Each row is a point. Each copy is the shape, with its points in the same order, stretched, turned, moved and blurred by noise. Say if it was mirrored as well.
(in the rows, 128 means zero)

Shape:
150, 64
122, 162
137, 152
114, 153
170, 87
Copy 1:
93, 125
167, 128
162, 111
158, 144
122, 94
Copy 1 is: only turned
Copy 2 (5 x 2):
185, 183
113, 98
110, 119
121, 102
160, 178
Copy 2 is: only turned

Shape:
102, 107, 121, 119
149, 136, 102, 133
90, 167, 154, 167
130, 93, 158, 113
126, 137, 127, 165
96, 158, 135, 87
92, 98, 98, 181
99, 180, 138, 89
132, 137, 155, 116
Copy 1, 9 rows:
134, 129, 165, 91
126, 131, 102, 138
112, 54, 149, 160
119, 190, 178, 118
96, 99, 118, 144
197, 106, 178, 126
76, 80, 135, 84
202, 95, 167, 149
137, 150, 153, 157
Copy 1 is: mirrored
Copy 2 (9 x 4):
92, 142, 115, 116
151, 137, 134, 154
101, 154, 164, 91
94, 84, 108, 98
132, 145, 132, 108
88, 136, 169, 165
105, 187, 97, 67
96, 135, 185, 177
111, 100, 146, 129
Copy 2 is: mirrored

Shape:
119, 78, 135, 105, 157, 113
144, 122, 86, 152, 79, 120
109, 134, 171, 161, 64, 161
78, 109, 118, 142, 148, 124
170, 130, 87, 96, 139, 159
80, 138, 181, 108, 172, 98
191, 129, 102, 138, 71, 140
104, 121, 92, 103, 145, 110
158, 164, 125, 126, 83, 143
122, 137, 185, 149, 145, 141
158, 145, 120, 148, 153, 140
Copy 1 (11 x 6):
145, 132, 108, 110, 151, 164
98, 65, 122, 152, 154, 110
95, 131, 107, 103, 120, 70
104, 166, 108, 136, 162, 134
153, 73, 160, 155, 114, 170
114, 193, 34, 115, 92, 140
126, 30, 143, 138, 121, 118
138, 128, 98, 163, 145, 157
113, 68, 104, 144, 94, 106
90, 157, 92, 98, 100, 123
90, 102, 130, 133, 106, 148
Copy 1 is: mirrored
Copy 2 (11 x 6):
134, 156, 139, 142, 136, 92
109, 95, 84, 149, 188, 164
150, 116, 62, 133, 91, 204
97, 152, 75, 119, 135, 135
102, 126, 192, 122, 186, 143
137, 143, 88, 85, 98, 97
118, 79, 138, 155, 176, 168
116, 142, 111, 114, 192, 122
128, 92, 118, 116, 160, 176
117, 122, 103, 113, 68, 136
75, 96, 133, 116, 134, 128
Copy 2 is: mirrored

Shape (15 x 9):
170, 148, 138, 82, 147, 170, 57, 153, 156
140, 172, 182, 86, 134, 96, 141, 113, 166
116, 115, 84, 148, 112, 103, 136, 122, 155
117, 131, 80, 154, 104, 165, 104, 120, 126
97, 79, 128, 135, 79, 194, 129, 63, 93
100, 126, 110, 79, 113, 110, 171, 97, 124
118, 121, 94, 142, 150, 111, 122, 125, 106
138, 154, 156, 93, 157, 145, 124, 126, 163
117, 139, 101, 146, 114, 180, 103, 170, 158
180, 169, 157, 92, 130, 87, 168, 128, 126
126, 171, 147, 95, 124, 149, 72, 169, 135
113, 86, 115, 140, 104, 99, 140, 131, 124
143, 161, 106, 119, 140, 151, 73, 166, 145
170, 149, 157, 66, 144, 116, 148, 154, 151
109, 132, 109, 147, 146, 138, 129, 159, 131
Copy 1, 15 rows:
171, 174, 152, 96, 146, 170, 47, 107, 86
180, 86, 118, 120, 160, 143, 135, 138, 183
118, 131, 126, 161, 76, 131, 161, 146, 107
116, 158, 135, 137, 85, 88, 102, 154, 81
74, 117, 71, 50, 108, 86, 97, 164, 99
119, 84, 74, 148, 85, 97, 127, 128, 156
99, 156, 131, 164, 118, 100, 135, 103, 116
135, 130, 133, 128, 163, 150, 83, 128, 140
129, 165, 183, 146, 78, 127, 79, 156, 83
196, 135, 120, 140, 126, 107, 147, 117, 219
184, 143, 181, 118, 128, 123, 69, 112, 113
110, 126, 127, 133, 81, 133, 166, 125, 132
163, 172, 178, 151, 117, 127, 78, 119, 92
179, 141, 135, 138, 120, 161, 102, 102, 186
107, 157, 170, 172, 111, 119, 114, 126, 120
Copy 1 is: mirrored
Copy 2:
92, 135, 173, 50, 152, 56, 132, 120, 85
118, 190, 121, 112, 146, 125, 54, 103, 114
129, 103, 154, 163, 117, 167, 101, 166, 155
84, 118, 162, 150, 87, 147, 163, 169, 134
69, 147, 85, 199, 84, 193, 197, 165, 71
112, 141, 76, 170, 130, 137, 107, 149, 154
134, 108, 115, 121, 94, 127, 141, 129, 146
90, 145, 136, 114, 131, 93, 85, 98, 105
78, 112, 193, 155, 119, 124, 149, 129, 120
177, 201, 120, 124, 118, 102, 62, 132, 117
82, 157, 171, 78, 165, 101, 151, 98, 127
146, 110, 120, 169, 136, 181, 129, 146, 128
98, 126, 181, 78, 132, 85, 135, 121, 133
144, 159, 126, 111, 166, 66, 70, 117, 97
110, 101, 151, 149, 113, 131, 132, 108, 141
Copy 2 is: only turned

Shape:
105, 172, 141, 98, 129, 111, 103, 143, 131, 99, 143, 91
171, 163, 127, 92, 174, 184, 176, 93, 153, 151, 98, 170
131, 173, 142, 172, 113, 133, 137, 145, 136, 111, 166, 155
175, 128, 89, 151, 125, 133, 160, 167, 74, 156, 143, 86
111, 117, 105, 104, 114, 133, 179, 110, 92, 96, 138, 153
141, 146, 87, 84, 135, 164, 154, 174, 156, 94, 156, 100
166, 138, 140, 111, 157, 123, 104, 100, 116, 123, 161, 169
139, 104, 158, 117, 158, 145, 155, 92, 117, 110, 94, 140
181, 121, 82, 126, 142, 126, 123, 128, 112, 114, 95, 169
154, 119, 142, 125, 171, 171, 175, 101, 92, 159, 100, 147
151, 151, 132, 121, 101, 183, 115, 145, 94, 136, 126, 137
104, 108, 86, 125, 145, 170, 141, 145, 130, 101, 100, 116
162, 101, 114, 139, 117, 118, 96, 95, 114, 160, 122, 100
156, 107, 80, 147, 92, 124, 160, 176, 103, 148, 114, 130
108, 162, 153, 93, 121, 136, 98, 178, 139, 112, 178, 158
169, 143, 151, 123, 146, 184, 172, 147, 156, 96, 112, 156
Copy 1, 16 rows:
144, 109, 140, 111, 146, 116, 150, 75, 156, 124, 89, 100
106, 110, 79, 119, 168, 117, 123, 210, 61, 113, 131, 132
165, 154, 123, 141, 118, 134, 137, 140, 156, 125, 139, 90
170, 118, 68, 128, 106, 124, 107, 148, 182, 214, 111, 164
155, 136, 111, 111, 172, 142, 100, 123, 149, 148, 185, 142
174, 103, 87, 164, 142, 93, 81, 132, 106, 130, 92, 126
114, 125, 136, 125, 150, 88, 123, 151, 116, 150, 155, 66
73, 133, 108, 109, 173, 111, 144, 141, 102, 132, 165, 157
130, 107, 137, 171, 170, 109, 118, 170, 124, 197, 149, 134
89, 129, 81, 99, 155, 127, 124, 189, 120, 138, 148, 169
141, 74, 128, 138, 115, 124, 130, 155, 153, 116, 133, 128
115, 126, 108, 171, 151, 130, 81, 138, 135, 143, 110, 174
95, 100, 102, 149, 111, 132, 134, 116, 153, 207, 135, 126
168, 112, 112, 167, 108, 148, 114, 144, 161, 214, 130, 169
153, 102, 185, 124, 110, 100, 126, 120, 125, 85, 114, 61
132, 116, 98, 148, 143, 89, 138, 178, 79, 91, 143, 149
Copy 1 is: mirrored
Copy 2, 16 rows:
112, 136, 132, 164, 131, 197, 168, 81, 123, 110, 141, 115
105, 145, 172, 188, 126, 91, 28, 159, 162, 128, 92, 104
108, 187, 127, 123, 148, 149, 103, 142, 120, 100, 167, 134
74, 172, 128, 117, 123, 68, 130, 86, 176, 116, 118, 155
155, 137, 166, 169, 132, 99, 133, 153, 122, 181, 140, 153
93, 155, 121, 203, 161, 130, 102, 53, 97, 139, 57, 143
135, 166, 132, 145, 121, 108, 162, 170, 140, 104, 149, 82
161, 142, 183, 137, 71, 106, 107, 152, 142, 157, 122, 81
118, 143, 163, 134, 139, 39, 107, 129, 131, 122, 132, 105
126, 151, 172, 150, 75, 75, 69, 165, 173, 146, 130, 101
68, 137, 153, 148, 84, 108, 102, 139, 105, 85, 148, 138
144, 132, 145, 183, 111, 100, 69, 81, 99, 134, 99, 129
141, 122, 134, 93, 93, 93, 156, 140, 170, 61, 102, 126
98, 135, 130, 96, 143, 61, 100, 120, 134, 140, 127, 163
100, 146, 91, 167, 137, 187, 148, 136, 68, 122, 166, 109
94, 176, 170, 150, 109, 111, 44, 122, 101, 152, 97, 99
Copy 2 is: mirrored
Copy 3, 16 rows:
117, 172, 126, 121, 141, 173, 100, 64, 109, 132, 193, 130
87, 75, 176, 103, 102, 74, 97, 92, 118, 175, 68, 142
123, 133, 96, 94, 140, 159, 143, 132, 91, 128, 109, 154
88, 91, 116, 175, 99, 148, 143, 168, 97, 156, 125, 96
132, 146, 150, 95, 122, 100, 109, 154, 59, 132, 153, 117
113, 90, 167, 109, 127, 205, 73, 89, 94, 122, 161, 161
165, 141, 143, 120, 116, 131, 141, 72, 88, 129, 113, 100
131, 138, 119, 127, 79, 52, 94, 136, 113, 99, 115, 133
119, 119, 154, 55, 85, 114, 124, 148, 133, 155, 133, 95
93, 91, 130, 143, 80, 34, 131, 139, 105, 136, 84, 117
154, 80, 88, 112, 127, 116, 124, 112, 107, 164, 156, 122
119, 106, 141, 94, 109, 115, 123, 158, 138, 107, 185, 138
175, 124, 116, 159, 132, 104, 158, 141, 147, 153, 135, 87
96, 84, 122, 104, 128, 138, 109, 199, 130, 153, 118, 89
128, 120, 115, 80, 173, 217, 106, 38, 81, 111, 141, 127
93, 75, 122, 87, 93, 122, 66, 137, 103, 111, 91, 182
Copy 3 is: only turned
Copy 4, 16 rows:
123, 82, 133, 137, 129, 155, 147, 174, 128, 148, 167, 72
110, 83, 167, 189, 35, 106, 101, 173, 87, 98, 88, 123
142, 102, 132, 141, 116, 144, 74, 120, 90, 176, 161, 89
162, 95, 113, 148, 70, 103, 87, 135, 191, 138, 113, 125
148, 58, 95, 121, 73, 131, 92, 156, 119, 133, 162, 156
182, 26, 119, 162, 97, 129, 183, 171, 125, 166, 108, 72
88, 72, 116, 145, 108, 139, 97, 113, 101, 89, 117, 112
132, 131, 92, 140, 93, 136, 87, 162, 96, 85, 124, 143
143, 77, 113, 148, 49, 175, 106, 105, 134, 96, 116, 125
123, 135, 129, 139, 57, 94, 67, 164, 114, 80, 99, 155
150, 77, 191, 150, 101, 108, 102, 129, 128, 83, 127, 122
183, 105, 113, 96, 105, 148, 147, 154, 124, 134, 108, 131
104, 135, 125, 148, 127, 138, 111, 98, 162, 81, 96, 172
176, 112, 119, 146, 56, 119, 112, 108, 168, 145, 156, 125
129, 68, 157, 132, 131, 114, 160, 129, 82, 145, 188, 42
178, 85, 121, 180, 77, 134, 108, 160, 73, 125, 112, 79
Copy 4 is: only turned
